Each row is a point. Each table stands for the endless flat space through its points: a line for two points, a plane for three, and so on. The two share one point or none. Which?

First (2 x 3):
0:  1.2 -2.4 -2.8
1: -0.4 -3.6 -4.6
Second:
0: -0.1 -2.7 -1.9
1:  3.4 -1.2 -1.9
They share:  2.0 -1.8 -1.9

First:
0: -3.2 -4.0 -2.9 -3.5  2.6 -1.8 -1.3 -0.3
1: -0.5 -1.9 -1.7 -2.3  2.0 -1.2 -1.3 -2.7
Second:
0: -2.0 -3.5 -1.9 -1.7  3.1 -0.4 -1.8 -2.0
1: -0.8 -1.7 -2.3 -3.7  1.3 -2.4 -0.8 -1.8
2: -3.8 -2.3 -1.5 -3.9  4.9 -0.2 -3.4 -5.2
They share: -1.4 -2.6 -2.1 -2.7  2.2 -1.4 -1.3 -1.9

First:
0: -1.7  2.6  2.0 -0.8 -5.6 -2.8 -1.2  0.6  0.3  0.7  3.1
1:  0.8  3.6 -1.5 -3.3 -1.6 -2.3 -2.7  1.6  0.3  0.7 -0.4
Second:
0:  2.4  2.2 -1.9 -2.9 -1.0 -2.5  0.5 -1.2  1.3  1.3 -0.4
1:  2.1  0.9 -1.0 -3.8 -0.3 -1.9  0.4 -1.2  2.0  2.0 -1.3
2: -2.3  3.3  1.7 -2.3 -4.5 -2.2 -4.1  3.0 -0.1  0.6  1.6
They share: -0.2  3.2 -0.1 -2.3 -3.2 -2.5 -2.1  1.2  0.3  0.7  1.0

First (3 x 18):
0:  0.8 -4.2 -4.9 -2.5  1.1 -1.3  0.6 -2.1  1.2 -1.1  3.4 -1.2 -3.8 -2.8 -4.9  2.6  0.5  3.9
1:  2.0 -1.7 -1.5 -6.7  0.5 -2.5  0.6 -4.0 -3.1 -2.0 -0.2  2.6 -6.4  0.0 -7.5 -0.9 -2.4  1.4
2:  5.0 -4.2 -2.5 -0.7  6.5 -5.5  0.6  1.5 -0.6 -0.5  5.8 -5.4  1.6  2.0  0.5  2.6 -4.9  0.9
Second:
0:  2.5 -2.7 -1.5 -2.5  2.9 -3.6  0.1 -1.7 -0.2 -0.9  1.8  0.2 -4.0  0.6 -4.3  1.4 -4.4  1.7
1:  5.3 -4.2 -1.5 -2.2  0.8  0.4  1.1  1.5  1.0 -2.3  3.4 -0.4 -3.5 -1.0 -2.7  4.3 -2.7 -0.1
2:  3.3 -3.7 -4.7 -5.5  4.7 -5.2  1.3 -1.7 -4.2 -1.3  5.0 -5.0  0.6  0.6 -2.7 -0.4 -0.6  2.1
They share:  3.1 -3.2 -2.5 -3.4  3.2 -3.6  0.6 -1.3 -1.3 -1.2  3.0 -1.5 -2.5  0.4 -3.6  1.2 -3.0  1.6

First, 4 rows:
0: -3.7  3.9 -0.7 -3.4 -1.7  1.2 -0.3 -1.6  2.2  0.4  3.2 -1.8 -3.8  4.9 -1.3  4.6  0.8  0.0  3.2 -2.7 -4.9  4.1  1.4  5.2
1: -4.6  5.7  1.2  0.7 -1.0  0.5 -4.2  1.8  0.8  3.9  2.2  0.6 -6.1  3.5  1.1 -0.6  0.0  2.8  1.4 -4.6 -3.2 -2.3  2.9  1.8
2: -2.7  4.1  2.6 -1.6 -1.4 -0.7 -0.4  1.2  2.4  2.4  0.1  1.3 -1.5  7.8 -3.9  2.7  1.4 -0.1  1.0 -4.5 -1.3  1.5  3.1  5.5
3: -0.6  2.0  3.6  0.8 -1.2  2.4 -1.7  3.3  3.3  2.0  1.9  0.4 -0.4  3.5 -3.0  0.8 -1.3  0.8  2.8 -3.8 -1.1  1.8  0.4  1.8
Second:
0:  1.4 -3.2  2.3  4.4  1.5  3.6 -3.7  2.5  1.0 -0.9  2.5  1.1 -2.9  4.0 -5.3  6.0 -3.7  0.2  5.8 -5.8 -2.3  2.7 -4.1  6.3
1: -0.5  3.1  4.7 -1.6 -4.0  1.4  1.1  2.6  5.8  3.0  4.0 -0.1 -1.1  3.9 -1.5 -1.1 -0.9  0.6  2.6 -3.0 -1.4  2.0  2.1 -1.2
2:  4.7  3.1  6.0  0.1 -1.7  4.6 -1.2  3.1  4.2 -1.0  3.7  0.9 -5.2  3.1 -1.2  2.5  1.9 -0.5  3.4 -3.6 -3.1  3.6 -0.8  1.3
3: -1.5 -1.4  4.1 -0.4 -3.4 -1.1  1.0  2.2  6.3  3.6  5.7  0.1 -0.6  4.8 -3.2  1.0 -5.8  2.4  3.3 -4.0  1.8  1.6  2.0  1.0
They share: no point

First (2 x 24):
0: -0.3  2.2 -0.7 -1.0  1.3 -0.9  0.6 -2.2 -0.4 -0.8 -0.8 -4.0 -3.7  0.7  1.7 -3.6 -2.4 -0.4  2.2 -3.3  3.5 -1.2 -3.2 -3.9
1: -0.2  3.0 -1.1 -1.2  1.5 -1.5  1.1 -1.4 -1.2 -1.1 -0.5 -4.7 -4.4  0.1  0.9 -4.1 -2.5  0.3  1.7 -3.6  3.5 -0.8 -3.7 -4.8
Second (2 x 24):
0:  1.5  3.4  0.7 -2.3  0.7 -0.7 -0.8 -4.4  0.2 -1.3 -2.4 -4.3 -3.3  0.4  3.1 -3.5 -3.1 -0.6  2.4 -2.8  5.0  0.1 -1.0 -4.1
1:  0.9  2.5 -0.2 -1.9  0.9 -0.7 -0.5 -3.7  0.5 -1.2 -2.0 -3.7 -3.2  1.0  3.0 -3.7 -2.6 -0.7  2.8 -3.1  4.5 -0.4 -1.6 -3.2
They share: no point

First:
0:  3.9  2.4  1.6  2.0  3.6  1.3 -2.4  1.0 -0.5 -1.2  4.3 -2.2  0.3 -5.6  3.6 -2.1  1.3 -0.5  0.9 -1.6 -0.1 -2.5 -2.7  0.6
1:  1.8  3.3  0.8  1.1  2.2  1.9 -3.0  3.3 -1.1 -0.7  4.5  0.2  2.0 -4.1  2.7  0.1  0.5 -0.1  3.2 -1.4  0.6 -2.2 -2.1  2.1
2:  1.5  3.0  1.5  1.4  3.2  2.2 -3.6  3.5 -2.0 -2.3  5.6 -0.1  1.6 -5.0  3.6 -0.4  0.9 -1.5  2.8 -2.4  1.0 -1.6 -2.4  1.2
Second:
0: -2.2  4.5  1.6 -1.0  1.4  2.1 -1.1  2.6 -1.1  0.6  4.6  2.9  1.4 -1.5  3.1  3.4 -0.8  4.7  2.4 -0.6  1.7  0.6 -2.3  1.4
1:  1.5 -0.9  0.4  0.7 -1.1  0.4 -6.3  4.3 -2.2  3.7  0.0 -1.1  3.5 -5.2 -0.8 -0.4  4.6  1.2  5.7 -0.7 -2.1 -2.9 -0.6  0.6
2:  2.0  5.4  0.1  0.7  2.1  2.1 -0.8  2.6  0.5 -0.2  4.8  1.3  1.9 -2.3  2.9  1.2 -1.7  1.6  2.7 -0.3  1.2 -2.5 -2.3  3.8
They share:  2.1  3.6  0.1  0.8  1.2  1.6 -2.4  3.1 -0.2  0.9  3.4  0.5  2.4 -3.2  1.8  0.6  0.1  1.3  3.6 -0.4  0.2 -2.8 -1.8  3.0

First, 4 rows:
0:  6.2 -1.7 -2.1 -1.1  0.3  1.0  1.2 -6.4  2.3  4.8  4.1 -2.5 -2.5 -4.4  1.4 -1.8  4.1  0.0  1.0  0.3  4.2 -5.3 -3.6 -0.7
1:  4.7 -1.7 -2.0 -2.5  0.7  3.2  0.8 -3.9  2.2  3.8  1.9 -3.3 -1.2 -3.8  0.3 -1.0  2.5 -0.7  2.2  0.6  3.4 -3.3 -2.2 -2.3
2:  5.2 -2.6 -4.4 -0.8 -1.6  1.2  0.0 -5.3  4.3  4.7  3.2 -3.7 -0.8 -5.6  0.9 -0.8  3.3 -1.2  0.0 -1.7  3.4 -3.7 -6.2 -1.5
3:  4.7 -2.6 -2.1 -0.5 -0.9  1.3  3.3 -5.8  0.5  4.2  2.6 -0.1 -0.4 -2.3 -0.4 -3.9  2.0  1.2  3.1  1.2  4.5 -3.2 -1.5 -1.3
Second, 2 rows:
0:  1.5 -4.7 -3.1  0.2 -2.9  1.0  4.4 -4.5  1.2  5.9  2.5  0.6  2.6 -0.7 -2.6 -4.5  2.3  0.5  3.5 -1.8  3.6 -1.5 -2.5 -1.1
1:  5.1 -1.1 -3.7 -3.4  0.1  5.2 -1.0 -2.1  3.0  1.1 -1.1 -4.8 -0.4 -5.5  0.4  0.3 -0.7 -1.3  2.3  1.8  3.0 -0.9 -2.5 -4.7
They share:  3.3 -2.9 -3.4 -1.6 -1.4  3.1  1.7 -3.3  2.1  3.5  0.7 -2.1  1.1 -3.1 -1.1 -2.1  0.8 -0.4  2.9  0.0  3.3 -1.2 -2.5 -2.9

First (3 x 24):
0: -5.6  0.2  0.4  4.5 -2.1 -1.7  4.2 -1.9 -1.8  1.5  0.3 -2.5 -4.5  2.8 -2.9  0.5  0.2 -2.9  0.5  2.1 -3.7  1.3  0.6  3.8
1: -1.2 -0.8  4.0  0.1 -1.3 -3.7  3.2  3.1  0.4 -1.3  3.7 -1.1 -2.9  1.4 -1.7  1.7 -1.4 -0.3 -2.1  2.5 -3.7  0.3  0.2  3.4
2: -4.3 -2.3  1.1  2.7 -0.5 -4.2  5.2 -0.4 -1.4 -1.6  1.1 -1.2 -2.8  3.5 -0.5  2.4 -3.0 -0.2 -1.7  0.4 -4.7 -1.2  0.8  3.0
Second (2 x 24):
0: -1.9 -0.9  3.5  0.1 -0.6 -3.1  4.0  2.9  1.1 -0.8  3.8 -2.2 -3.3  0.5 -2.0  0.7  0.1 -0.8 -1.6  3.2 -2.7  1.0 -0.4  2.0
1: -1.3 -1.8  4.2  0.0  0.0 -2.5  4.2  3.8  2.0 -1.1  4.3 -2.2 -2.4  0.2 -2.3  0.8  0.7 -0.4 -2.2  2.9 -1.8  1.8 -1.2  1.1
They share: no point

First, 2 rows:
0: -1.5 -0.2  0.3  0.1  0.5 -1.6  3.2 -2.3  1.4  3.4  1.4 -3.1  0.6 -3.9  2.1  0.9  1.1  1.7  3.0  0.8  2.8 -0.3  0.1 -1.2
1: -0.9 -0.4 -0.6  0.1  0.4 -0.8  3.1 -1.7  1.8  3.2  0.9 -3.7  1.0 -4.6  2.6  0.2  1.3  0.8  2.4  0.7  3.6  0.2  0.5 -1.6
Second, 5 rows:
0: -3.0 -1.4 -1.1  1.1 -1.8 -3.1  2.1 -4.0  5.7  4.9  2.1 -4.7 -1.2 -5.4 -0.1  0.8  0.4  7.2  2.0 -1.6  1.9 -4.3  2.1  0.0
1: -1.5  0.7 -0.3  1.1 -0.3 -3.3  2.6 -1.7  1.1  2.8  1.6 -2.9  1.4 -4.8  0.8  2.7 -1.9  2.8  3.0  0.6  3.0 -1.4 -1.1  3.2
2: -0.7  0.6  0.7 -0.9  0.7 -3.2  3.2 -3.5 -0.3  4.3  0.9  0.7  6.0 -3.3  0.2  1.5  0.7  1.8  6.7  3.2  1.9  3.2 -5.0  0.6
3:  0.8 -2.0  0.9 -0.5  1.7  2.0  3.3 -5.0  3.7  4.6  2.9 -0.9  1.6 -0.7  4.0  3.6  2.2  5.1  1.6 -0.6 -2.1 -2.8  0.9 -2.7
4: -1.4  1.9  3.5 -0.9  2.9 -2.5  4.5 -1.4 -4.5  2.1  1.4 -0.1  2.2 -1.4  2.8  2.2  1.0 -2.7  5.9  4.0  2.8  3.6 -3.6 -0.9
They share: -2.1  0.0  1.2  0.1  0.6 -2.4  3.3 -2.9  1.0  3.6  1.9 -2.5  0.2 -3.2  1.6  1.6  0.9  2.6  3.6  0.9  2.0 -0.8 -0.3 -0.8

First:
0:  2.6 -0.3  2.1 -3.2 -3.3  1.4 -0.8  3.9 -0.3 -1.9  0.2  3.4 -0.3 -3.5  4.2 -1.1 -2.2  1.8 -1.0 -2.1 -0.4 -0.4 -1.2  2.7
1:  1.0 -1.5 -0.3 -2.8 -2.5  3.8 -3.2  1.5  0.5 -1.1  0.2  3.8 -2.3 -0.7  1.8 -4.3 -3.4  2.6 -0.2  1.1 -1.2  2.8  2.0 -0.9
Second:
0:  3.9 -1.1  2.6 -4.8 -1.3  2.2 -2.3  2.7 -0.2  0.2  0.2  3.9  0.6 -3.3  2.1 -3.6 -0.4  1.3 -1.1 -0.4  0.7 -0.2 -0.9  3.3
1:  2.1 -0.8  0.8 -2.1 -3.4  1.3 -1.4  3.9 -0.5 -2.5 -1.0  3.6 -0.6 -2.1  4.5 -1.5 -3.1  2.2 -0.2 -0.7 -0.8 -0.5  0.9  0.6
They share: no point

First (4 x 24):
0: -4.8 -4.2  0.4  2.2 -4.5 -1.1  3.1 -2.2  0.2 -3.5  2.0  2.2  2.5  0.2 -5.6  3.6 -1.2 -0.1  2.2 -1.8 -1.6  1.9  2.2 -0.1
1: -4.9 -3.3 -3.1 -1.1 -2.1  1.5 -1.5 -1.9  4.9 -1.0 -2.5 -2.2  2.5 -1.5  0.2 -0.5 -0.6 -2.3  1.3 -0.3  1.6  1.5  3.9  0.6
2: -0.1 -1.7 -1.0  1.2 -2.5  1.3 -1.9  0.5  4.0 -2.0 -2.8 -0.3  2.5  1.0  0.4 -0.4  0.0 -6.6  4.6  0.5  5.5  3.2  0.7 -2.2
3: -1.5 -1.3  1.1  3.9 -1.1  0.3  2.5 -1.5  4.5  0.0 -1.1  3.8  2.5 -0.9 -1.8  2.5 -2.2 -4.3  2.1  0.3  2.8  6.1  0.9 -3.6
Second, 5 rows:
0: -4.0  0.1 -1.6  4.9 -8.3 -1.7 -4.0  0.9  2.1 -4.1 -2.1 -0.2  5.2  2.2 -4.3 -0.4 -4.5 -3.6  2.7 -2.3  0.7 -1.0 -2.4  1.7
1: -1.1 -5.1 -1.8 -4.7  0.0  0.6  1.0 -2.1  2.5 -1.0 -2.0 -1.4  0.2 -2.3  0.9  1.2  3.3 -2.9  6.1  2.1  3.4  3.7  5.3 -1.0
2: -5.1 -0.4  0.7  3.6 -7.9 -1.6 -3.9  3.3  4.2 -0.5 -1.2  1.0  5.2  2.1 -5.7  0.0 -4.1 -6.2  2.6  0.9  2.5 -1.0 -1.3  0.8
3: -4.3 -0.7 -1.0  3.6 -8.2 -1.2 -3.6  1.4  1.9 -3.3 -2.0 -0.5  4.8  1.6 -4.7 -0.9 -4.4 -4.3  2.9 -0.9  1.1 -1.3 -1.4  1.7
4: -4.4 -5.1 -1.7 -0.3 -5.0  3.3 -0.7 -0.5  0.6 -4.7 -0.7 -3.1  2.3  0.7 -2.4 -2.1 -1.2 -3.8  1.8 -0.8  1.7 -0.9  3.4  0.7
They share: -3.0 -3.3 -1.7  0.1 -3.6  0.7 -1.1 -0.7  2.6 -2.9 -1.3 -1.1  2.5  0.5 -1.4  0.3  0.0 -3.4  3.4 -0.6  2.3  1.3  2.2 -0.1

First:
0:  0.8 -0.5 -0.7  0.4 -1.6 -3.5  1.4  3.7  2.9 -0.2 -3.8  0.3 -3.5 -1.6  0.3  2.5  0.6 -3.8  1.6 -0.4  1.2  0.9 -2.2  3.7
1:  0.7 -0.9 -0.3 -0.4 -1.7 -2.7  0.9  2.8  2.8 -0.3 -3.0 -0.5 -3.2 -1.5 -0.3  2.2  1.1 -3.6  1.1 -1.2  0.3  0.2 -1.8  3.3
Second (2 x 24):
0:  1.2 -1.5  0.5 -1.2 -1.1 -1.8 -0.2  2.2  2.6 -0.5 -1.7 -0.5 -2.9 -1.0 -1.6  2.8  1.9 -3.4  0.3 -2.9 -0.4 -1.1 -2.1  2.4
1: -1.2 -0.7 -1.1 -1.2 -3.9 -2.2  2.2  1.0  3.0 -0.1 -3.7 -3.7 -2.9 -2.6  1.2 -0.8  0.7 -3.4  1.5  0.7 -1.2  1.3  0.7  4.4
They share:  0.6 -1.3  0.1 -1.2 -1.8 -1.9  0.4  1.9  2.7 -0.4 -2.2 -1.3 -2.9 -1.4 -0.9  1.9  1.6 -3.4  0.6 -2.0 -0.6 -0.5 -1.4  2.9

First (3 x 24):
0: -0.4  1.6  0.7  5.0  2.4 -4.6 -0.2 -3.0 -1.5 -2.5  1.3  1.9  4.2  0.3  0.8 -2.9 -1.7  2.4  2.3  1.4  3.1 -3.0  2.4 -1.2
1:  0.6 -1.7  1.8  4.2 -3.1 -3.4 -2.8 -2.5  2.3 -6.8  4.0  0.5  0.0  4.2 -1.0 -0.4  0.8  1.0  2.2 -2.9  4.2 -1.4  2.9 -1.6
2: -0.7  2.5  0.3  5.0  4.0 -4.7  0.5 -2.9 -2.5 -1.2  0.7  2.3  5.4 -0.7  1.3 -3.7 -2.3  2.9  2.3  2.6  2.6 -3.5  2.4 -1.0
Second (5 x 24):
0:  0.7 -1.0  4.2  4.5 -2.5 -1.7  0.4  1.5  0.5 -3.4  1.0 -1.1  2.8  1.3 -0.8 -2.7 -2.0  4.0  3.3  0.5 -0.1 -3.5  0.7  0.3
1: -2.1 -1.8  3.0  4.3  0.3  0.1 -0.6  0.1  3.1 -2.6  4.6 -0.1  5.0  5.5  0.6 -3.5  0.4 -0.6  0.1  1.9  5.9 -4.1  6.9 -3.3
2:  0.9 -1.0  3.6  4.4 -0.5 -1.1  0.8  1.1  4.9 -2.8  2.7 -1.2  2.5  1.9 -0.7 -3.3  0.0  2.3  1.0  0.5  3.6 -5.8  4.4 -1.1
3:  1.0  0.6  2.3  4.2 -2.2 -2.5 -0.7  0.7 -2.8 -5.5 -0.8 -0.5  1.2  4.3  2.1 -3.5 -1.9  1.5  5.9  2.4  0.3 -2.4  1.1 -1.9
4: -4.2 -2.8  3.3  3.9 -0.8 -0.8 -1.6 -0.8 -1.9 -0.9  5.8  1.8  8.3  1.7 -2.3 -1.3 -2.1  4.3  0.0 -0.8  0.6 -0.1  1.9  1.0
They share: -0.2  0.4  0.5  3.4  1.0 -2.8 -1.2 -1.4  0.1 -3.3  3.1  1.5  3.0  2.1  0.2 -2.7 -0.3  2.6  2.1  0.0  2.3 -2.8  3.4 -0.8

First, 6 rows:
0:  0.1  6.8 -4.4  2.6  3.2  0.4  0.0  1.4 -0.4  0.8 -3.9  2.9  0.5  0.6 -0.9  0.4  0.3 -3.5  1.4  1.8  3.9  0.0  0.6 -1.1
1:  1.4  3.8 -3.6  1.0 -0.9 -1.9  1.7  3.7  1.4  2.4 -2.2  3.9  0.5  1.7 -1.7  2.0 -1.0 -1.9 -1.2  1.6  1.4  0.4 -1.1 -1.2
2:  3.0  0.6 -1.7  1.4 -5.2 -6.0  7.3  4.7  4.1  6.2 -1.6  4.3 -0.3  1.0 -0.6  7.2 -2.4 -1.4 -5.9  1.6 -2.3  1.8 -3.0  1.6
3:  0.4  2.2  0.5  3.2 -2.7 -4.6  9.8  3.6  4.5  7.7 -4.6  4.2 -0.5 -2.9  2.2  8.2  0.6 -3.0 -3.4  0.0 -2.5  1.7 -2.2  4.8
4: -3.3  2.7  0.9  2.8  2.3  1.4  8.3  1.1  5.9  6.0 -4.8 -0.1  2.6 -5.2  4.6  5.4 -0.8 -3.7  2.7  0.6 -0.7 -0.9 -0.9  6.1
5:  1.3  2.3  0.7  3.4 -3.7 -5.8 11.3  3.3  5.1  8.0 -4.6  4.3 -2.4 -1.4  2.0  9.4 -0.2 -1.3 -4.5 -0.6 -4.1  4.1 -3.7  4.1
Second, 3 rows:
0:  0.3  3.0 -4.1  1.8  0.0 -1.3  2.7  2.2  1.9  2.7 -1.8  1.1  0.7 -0.7  0.2  3.5 -0.8 -1.5 -1.4  3.1  0.8 -0.3 -1.3  0.4
1: -0.9  4.2 -2.7  1.6 -2.8 -3.5  4.1  1.0 -0.1  2.9 -0.8  1.1 -1.5 -1.1  1.2  2.9 -1.4 -2.9 -4.0  4.5  4.0 -1.1 -3.5  2.8
2: -0.4  3.2 -4.2  1.9 -0.5 -1.7  2.8  1.7  1.1  2.6 -1.4  0.5  0.0 -1.6  0.8  3.5 -0.2 -1.5 -2.1  3.9  1.5 -0.8 -1.9  1.1
They share:  1.1  3.2 -3.2  1.5 -0.4 -1.6  3.2  2.6  2.5  3.0 -2.1  2.3  1.0  0.9 -0.5  3.2 -2.3 -2.2 -1.3  2.2  1.0  0.3 -1.2  0.2

First (3 x 24):
0:  3.2  2.6 -0.5  2.8 -0.5  3.6  1.8  0.9  2.9  0.8 -0.1  4.1 -1.4  2.6 -1.4  3.3 -2.2  0.6 -3.8 -3.4  0.1  2.9 -1.1  1.8
1:  2.6  1.6 -0.9  2.0 -1.1  4.8  3.2  0.3  1.3  1.8 -0.5  3.1 -1.6  3.8 -0.6  2.7 -3.8 -0.2 -4.0 -2.0  0.3  2.5 -2.7  1.2
2:  4.1  5.8 -2.4  1.7  0.1  0.9 -0.4  3.0  5.2 -2.4 -1.1  3.1 -3.1  1.1 -3.9  2.1 -3.2 -1.1 -2.2 -6.2 -1.2  2.2 -1.5  2.4
Second (2 x 24):
0:  4.3  1.7 -1.8  3.6  0.0  1.0  1.1  0.6  3.8 -1.7 -1.1  4.6 -2.0  3.7 -2.8  2.1 -4.1  0.3 -5.2 -3.0  1.7  0.4 -4.2  2.7
1:  1.6  3.8 -2.4  1.5 -1.8  3.7  3.2  1.8  1.1  0.7  0.1  2.2 -1.1  2.2 -1.3  2.4 -3.8 -2.1 -3.4 -3.9 -0.4  2.2 -1.5  2.1
They share: no point

First (2 x 24):
0: -1.8 -0.8  0.3  0.2 -2.2  2.8 -0.3 -1.3  3.6 -2.4 -3.2 -0.4  1.2  1.5 -3.5 -1.7  0.7 -2.8  2.3  0.6 -0.6 -1.0 -1.5  2.4
1: -3.6 -3.5  1.5 -0.7 -3.4  1.3 -2.1 -3.4  3.0 -0.3 -1.4  1.1  0.9  3.3 -3.2 -2.3  2.2 -0.4  2.0  2.4 -3.0  0.2 -1.8  1.5
Second, 4 rows:
0: -3.2 -3.8  1.2  0.1 -1.5  4.3 -1.4 -2.0  2.2  0.2 -2.6 -1.7  1.9  4.0 -4.7 -0.8  3.0 -0.2  3.0  2.0 -1.0 -0.5 -1.9  2.7
1: -3.3 -3.5  0.4 -1.3 -3.2  3.0 -2.8 -1.6  2.8  0.1 -2.8 -0.9  2.2  3.5 -5.2 -1.3  1.7  0.4  2.6  1.3 -0.2 -0.6 -1.4  1.3
2: -6.7 -6.1  0.0 -0.5 -3.0  4.0 -2.8 -4.4  3.2 -0.1 -2.4 -1.3  0.0  5.3 -6.2  0.5  1.9 -1.6  3.0  1.5 -0.2  2.8 -0.4  0.5
3: -1.1 -3.0  2.1  0.9  0.4  5.9 -0.3 -0.2  1.0  1.0 -3.0 -3.2  3.5  3.9 -4.4 -0.9  4.5  1.1  3.5  2.5 -1.0 -2.7 -3.0  4.7
They share: -3.0 -2.6  1.1 -0.4 -3.0  1.8 -1.5 -2.7  3.2 -1.0 -2.0  0.6  1.0  2.7 -3.3 -2.1  1.7 -1.2  2.1  1.8 -2.2 -0.2 -1.7  1.8

First (4 x 24):
0:  0.2 -2.1  1.4 -1.7 -3.0  0.6 -2.9 -0.5 -3.8  3.8  0.0 -2.7  2.2  0.3  1.7 -1.7 -2.5  1.5 -1.1 -2.1  1.7 -2.6  2.2 -1.6
1: -4.9 -2.0 -3.1 -2.0 -2.4  4.8 -1.6  1.1 -5.9  3.1 -2.2 -3.5  3.5 -5.4 -2.9 -1.2  0.8  5.0 -6.8 -3.8  5.4  0.2  4.4 -1.4
2:  0.7 -4.0  2.9 -2.2 -3.6 -1.4 -3.8 -1.1 -2.5  3.9  1.6  0.3  3.9  2.2  5.3 -2.4 -2.8  3.2  1.8 -2.2 -0.8 -5.0  2.0 -3.8
3: -3.7 -2.1 -1.8 -2.1 -2.7  3.5 -2.1  0.6 -5.4  3.4 -1.4 -3.0  3.4 -3.9 -1.3 -1.4  0.0  4.4 -5.1 -3.3  4.3 -0.8  3.9 -1.6
Second:
0: -3.8 -2.4 -0.2  2.0  1.6  1.6 -3.6  1.3 -1.7  3.7 -4.0 -2.5  2.3 -0.9  5.0  3.8 -5.7  5.1 -6.7 -1.2  5.5  0.2  1.6 -2.0
1: -3.9 -4.1 -1.2 -1.3 -4.5  0.3 -0.5 -2.0 -3.1  3.4 -3.8 -1.5  2.8  1.3  1.4  0.0 -3.2  5.0 -3.6 -5.0  5.1 -2.8 -1.2 -1.9
2: -0.6 -4.4  1.6  1.0 -5.2  3.4 -1.2 -4.9 -0.3  1.9  0.6 -5.9  2.7  1.3  0.8 -2.8 -2.7  2.3 -0.5 -6.0  0.5 -2.0  0.2  1.0
3: -1.3  0.6  0.5 -1.3 -0.6  2.5 -1.0  6.1 -7.2  1.9  2.0  0.4  1.2 -4.1  1.0 -4.5 -2.5  3.7 -4.4 -0.8 -0.1  0.4  4.4 -5.7
4: -4.6 -3.4 -3.6 -0.1 -2.5  0.8 -4.1  0.4 -0.5  0.5 -2.9 -3.7  1.5  0.5  2.8  0.0  0.2  1.5 -2.2 -5.0  3.9 -4.1  1.0 -3.6
5: -1.2 -2.2 -1.5 -0.2 -1.0  3.2 -4.5  2.7 -1.9  0.1  1.3 -3.8  1.8 -2.3  1.1 -3.2  1.3  0.2 -1.2 -3.3 -0.3 -2.3  5.0 -4.2
They share: -1.4 -3.5 -0.4 -1.3 -2.4  2.2 -2.1  0.3 -3.4  2.8 -1.0 -1.9  3.2 -1.1  0.3 -1.7 -1.3  3.3 -2.7 -3.5  2.1 -1.8  2.8 -2.8
